Rows are points. The points of each table are mixes of a few directions, plus a little noise. How many directions does each table use, and how many do they share? Where both have some left over, give the other angles between the two spaces (their principal angles), to ten degrees, smallest first.
In the rows, zero is written as 128.

First:
[[161 195]
 [112  94]
 [ 89  48]
 [146 164]
 [133 138]]
Second, 7 rows:
[[185  87]
 [131 126]
 [ 98 150]
 [112 140]
 [113 139]
 [ 56 180]
 [203  74]]
Directions: first 1, second 1, shared 0; angles 80

First (6 x 6):
[[185  70 194 183  79  83]
 [ 85 151  72  89 159 133]
 [154 163 135 126 132 150]
 [ 99 137 147 116 185 108]
 [143  75 181 176  65 158]
 [102 171  40  77 148 136]]
Second, 9 rows:
[[129  56 165 160  91 131]
 [ 62  53 166 164 101 104]
 [ 48 154 113 119 156  94]
 [120 140 121 123 136 124]
 [ 81  94 145 145 119 110]
 [228 170 108 105 131 167]
 [188 168 109 108 137 151]
 [ 63 210  85  94 183  98]
 [234 107 140 133  97 172]]
Directions: first 4, second 2, shared 1; angles 30

First:
[[130 113 110 119 145 136 106 172  93]
 [138 144 119 144 131 138 179  83 135]
 [141 142 132 159 156 147 211  72 123]
 [144 120  85 129 159 152 147 152  75]
 [110 125 155 110  92 101  68 144 166]
 [ 95 109 186 101  93  88  25 181 168]
 [130 134 128 132 126 129 141 112 135]
 [118 117 154 125 134 120 106 149 128]
 [146 149  84 134 118 141 170  87 129]]
Second, 7 rows:
[[100 124 116 134 148 110 118 116 122]
 [105 155 121 142 128 111 130 122 129]
 [164 180 146 134  78 148 158 152 146]
 [173 130 184 135  93 166 124 121 113]
 [ 78 133  73 125 162  89 131 132 142]
 [134 167 150 146 100 132 136 124 126]
 [140   7 104  81 188 141  99 129 119]]
Directions: first 3, second 3, shared 0; angles 60, 60, 90

First, 9 rows:
[[160 152 130 150 159 155  63 154 117  71  85 154]
 [134 173 157 151 130 145  87 195  94 112 131 175]
 [150 161 170 179 165 138  86 195 116  89 115 121]
 [126 139  73  45  68  90 170  54 119 192 130  87]
 [153 145 141 166 118 141 121 173 142  85 137 102]
 [ 92 105 117  54 141  51 191  37 113 247 122  57]
 [105  74  91  89  94 102 204  51 166 173 154  81]
 [120  78 125 165 153 177 108 129 161  70 124 191]
 [111 122 148 154 123 154 123 167 127 115 154 183]]
Second, 10 rows:
[[120  86 139 114   7 145 106  49  85 171  99 147]
 [157 155  68  94 205  89 149 134 160 113 167 122]
 [ 93 148 113  93 172 177 149 154 142 123 149  80]
 [124  88 225 224  95 152  78 151  90 122 109 139]
 [124 156 129  71  81 125 168 129 159 156  79 151]
 [102  89 134 190 176 174  78 127  78  98 190  74]
 [159 144 145  30  89 138 162 105 168 193 110 142]
 [132 158 187 166 163 119 143 210 163 108  95 145]
 [134 141 112 202 160  64 122 165 128  73 112 161]
 [134 117  28  95 133  98 124  58 107 122 170 119]]
Directions: first 5, second 5, shared 1; angles 70, 70, 80, 80

First:
[[101 117 136 147 155 159 150 142 155 108 139 130 113 105  93 144 118 137]
 [233 112  55 173  74  54 132 158 120 173 152 180 163 149 204  76  97  75]
 [202 115  71 169  96  87 137 146 120 143 149 175 152 151 188  95 108 107]
 [ 88 164 188  30 104  97  66  92  97 188  78  47 129 117 105 129 161  98]
 [141 148 132  93 105 104 100 101  91 141 109 117 142 157 162 119 150 132]
 [158 129 116 122 100  87 114 136 122 168 125 124 140 126 145 106 121  91]
 [ 77 118 140 162 189 216 171 120 147  34 144 153 103 134  96 171 136 208]
 [ 90 130 142 137 165 184 148 112 129  66 130 136 113 139 112 158 142 186]
 [ 94 112 128 171 178 198 170 132 152  52 149 157 108 128 102 160 126 187]
 [ 95 135 172  74 113  94  95 140 145 208 104  60 120  72  71 122 123  58]]
Second:
[[ 99 121 145 101 129 130 111 113 117 127 115 104 116 121 108 134 140 126]
 [205  78  34 195 140 129 129 138 164  99 214 209 149 139 186 107 114 103]
 [127 171 147 128 157 165 135 131 164 127 143 129 143 122 123 147 132 146]
 [139 134 141  95  63  55 116 125  59 175  65  97 128 149 148  98 127 110]
 [101 200 209 113  72  85 187 167  68 183   7  75 119 137 101 124 101 163]
 [ 83  71 114 165 184 190 149 133 171  62 171 148  94  97  77 155 122 143]
 [ 95  99 141 117 110 110 132 127  94 125  94 105 101 123 102 124 125 126]
 [177 151  91 110 168 161  66  90 186 126 215 157 173 135 179 134 162 106]]
Directions: first 3, second 4, shared 2; angles 80

First, 8 rows:
[[125 138 144  79  99 147 130 134  90 146 130 152 158 132  86 129  91 140
  134 156 159 140 128 141 110 155 151 168  83 163 148 108]
 [129 143 153  77 113 150 179 161  73 111  87 122 148 142  47 114  77 114
  112 190 122 163 102 130  90 151 161 163  63 135 131 122]
 [139 117 121 139 163 132 203 153 156  93  62  78  95 141 112 113 110  85
   98 140  68 158 105 103  95 125 105  89 134  84 105 174]
 [151 119 146 119 159 170 167 111 164 136 113  96 129 126 147 100 138 125
   67 142 129 173 104  60 107  86 109 100 143 145 113 164]
 [169 130 142 183 180 137  50  65 170 120 172 104 133 101 236 114 245 145
   76 102 154  99 137  76 198  10 104 127 193 147 112 151]
 [122 115  86  97  92 103 123 134 140 153 108 163 130 142 123 175  59 113
  200  79 144  94 182 216 111 207  83 156 114 141 174 132]
 [ 63 132 140 196 108 104  68 125 115 154 249 168 110 102 145 109 203 198
  149 126 128 123  92  79 171 120 210  60 173  98  83  42]
 [128 128  92 132 111  83 103 139 119 111 106 144 121 139 127 169 103 103
  191  92 119  73 174 217 142 169 101 163 121 110 157 129]]
Second, 11 rows:
[[151 111 158 129 108 163 122  76 219 155  94 182 110 182 136 224 168 114
  156 115 165 112 121 151  90 161  65 205  67 213 145  59]
 [108 180  71 135  72 155  72 124 189 109 143 158 131  88 119 124 157 118
  131 151 166  22 152 165 224  91 129  96 151 124  89 101]
 [ 95 101 143 197 122 114  33 114 110 100 103  95 109 165 121 125 196 132
  124 188 176 103 173  82 160  62 104 137 120 155 154 139]
 [181 131 128  65 167 103 165 157  63 139 123 119 169  89 123  81  76 132
  144 103 111 150 111 124 139 112 179 140 162 103 121 160]
 [129 124  96  62 104 162 162 132 166 190 134 148 152 102 124 108  54 140
  133 106 163 142 137 118 112 158 117  84 154 153 133 149]
 [134 141 124 123  96 164 117  98 198 140 127 169 124 137 135 175 149 121
  132 122 154  91 129 161 135 142  97 154 103 168 123  85]
 [ 70 142 120 189 110 129 155 134 162  96 156 123  77 148 132 156 148 120
  101 126  63 140 111 153  97 183 118  78 111  77 108 106]
 [155  80 132  90 164  93 155 156  86 158  75 107 141 133  99  95  75 128
  176 123 137 165 130  80 108 120 139 126 157 131 146 164]
 [167 173 180 130 178 123 151 111  47  86 193 116 152 115 178 136 160 135
   64  98  55 175  85 172 103 140 172 199  91  97 127 121]
 [111  81 192 165 161 121 132 103  87 133 129  94 109 190 150 150 146 143
   96 134 116 219 128  84  37 152  97 160  84 158 182 146]
 [109 148  62 122 129  84 137 201  80 101 126  93 133  63  89  35  81 122
  150 140  97  91 135 116 204  90 195  29 212  30  82 176]]
Directions: first 5, second 6, shared 2; angles 60, 60, 80

First, 8 rows:
[[155 131 109 119 141  75 101 102 141 142 125 105 180 121 118 121 154 139
  139 130 138 108 169 131  95 129 130 151 101 136 143 126]
 [117 135 150 138 120 166 163 160 126 115 124 144 100 127 147 126 106 110
  123 130 112 133 100 141 151 140 135 125 155 123  99 127]
 [ 66 164 129 123 145 135  88 156 143 121 157 126 187 128 177 152 130 144
  146  88 139 157 147 102  80  73  83  91 118  96 143 122]
 [ 77 149 164 163 131 221 151 210 130 107 128 151 121 137 197 219 104 152
  163 133 134 190 105 101 142  64  38  50 141 106 152 132]
 [147 113 123 118 118 111 136 102 118 132 127 130  98 127  97  80 124 107
  101 129 115 103 118 145 146 168 178 162 139 140 104 126]
 [105 106 145 129 101 176 155 129 101 117 133 156  37 141 111 114  98 113
   93 128 115 143  75 124 183 145 156 112 163 125 107 131]
 [162 149 125 132 148 100 140 141 150 129 113 115 188 111 145 111 139 110
  146 131 119  97 154 164 102 153 145 172 121 132 103 124]
 [197  70  81 101 118  41  86  25 113 160 120  98 112 131  32  97 167 149
  110 157 150  94 162 118 129 154 162 162  88 164 174 133]]
Second (8 x 32):
[[137 127 105 109 121 110 108 119 125 104 138 129 158 127 131 153 142 140
  114 128 156 138 146  94 108 108 123 114 116 123 129 131]
 [ 72 162 165 128 132 209 129 156 108  80 214 151 122 176 128 180  91 122
   59  98  86 118  62 159 172 128 106 154 140 139 132  92]
 [ 13 159 171  86 140 180  90 141 155  90 167 173 121 190 109 210  99 123
  121  85  97  84   7 134 164  92  83 133 152 113 122  82]
 [191 115 124 122 102  94 161 120 134 140 100 142 124  87 131  84 148 119
  140 181 159 136 160 120 107 160 141 125 138 137  93 134]
 [168 103 100 116 123  73 134 113 147 142  55 122 131 100 124 108 151 125
  175 150 159 123 154 101 107 129 153 115 128 117 105 153]
 [163 126 152 188 127 131 160 125 108 209 146 102  97  89 140  27 129 130
  139 155 107 163 192 179 115 172 121 135 119 153 164 133]
 [182 101  91 153 139 106 152 131 116 131  65  89 124 114 134 110 131 120
  144 124 127 129 169 127 136 140 186 136 117 125 121 171]
 [ 98 131 116 121 140 121  91 119 130 128 138 117 147 141 127 151 133 145
  133 103 133 133 133 110 115  96 112 113 112 118 156 129]]
Directions: first 4, second 5, shared 1; angles 50, 90, 90
